Each wall is flat, endless, passes through zero and stands at right angles to its row. A trip goes straight from one point to another. List the walls that it crosses, first one first.

Walls:
(1): -0.4 -2.0 3.4
(2): 0.8 5.7 0.3
(3): 3.4 2.4 0.6
(4): -2.2 0.4 1.7
(5): 3.3 0.3 1.6
(6): -2.3 -0.7 -3.8
(7): -1.5 0.1 0.5
(8): 2.4 3.8 3.1
(9): -2.5 4.9 -1.9
(10): -1.3 -0.7 -3.2
Trips:
-4.2 -7.7 1.7 to -6.2 -1.9 2.1 -> 9
2.6 4.0 1.3 to 4.7 -4.9 0.4 -> 9, 1, 2, 8

Walls:
(1): 3.0 -0.9 3.9 1.9 -2.3 -0.9 -6.6 2.6 1.3 4.2 1.1
(2): -0.7 2.4 1.0 -1.3 0.1 2.2 -5.4 3.9 -3.4 0.5 -3.5
(3): -1.4 2.1 -4.3 -0.4 4.4 7.3 1.9 0.1 -3.4 4.5 2.7
(4): 0.5 -2.8 -1.5 4.6 -1.7 -1.7 -3.2 0.9 -2.1 -2.3 -0.5
(5): 4.9 -6.0 0.7 -0.6 0.3 2.9 -1.8 1.9 2.7 4.8 3.4
(6): 2.2 0.6 0.7 -2.4 3.1 -0.2 0.4 -5.8 0.7 -1.0 -2.3
Trips:
-9.1 -0.4 -4.8 3.4 -2.7 3.7 -1.2 -2.5 -0.9 0.8 2.1 to -5.8 0.0 2.6 -1.1 6.6 6.3 -1.4 0.1 -0.7 1.7 1.8 -> 2, 4, 5, 6
-3.6 1.1 -5.6 4.2 -0.1 -1.8 -1.0 -2.1 2.1 4.1 -0.8 to -3.2 -3.5 0.6 0.7 1.7 -4.7 4.0 4.1 -3.6 -0.4 2.1 -> 3
3.8 5.1 -2.3 -4.6 0.8 0.2 -3.4 -4.8 3.0 -5.5 1.5 to -2.6 -0.4 0.0 2.1 -3.0 -2.0 10.0 0.2 -1.6 -1.9 -5.4 -> 6
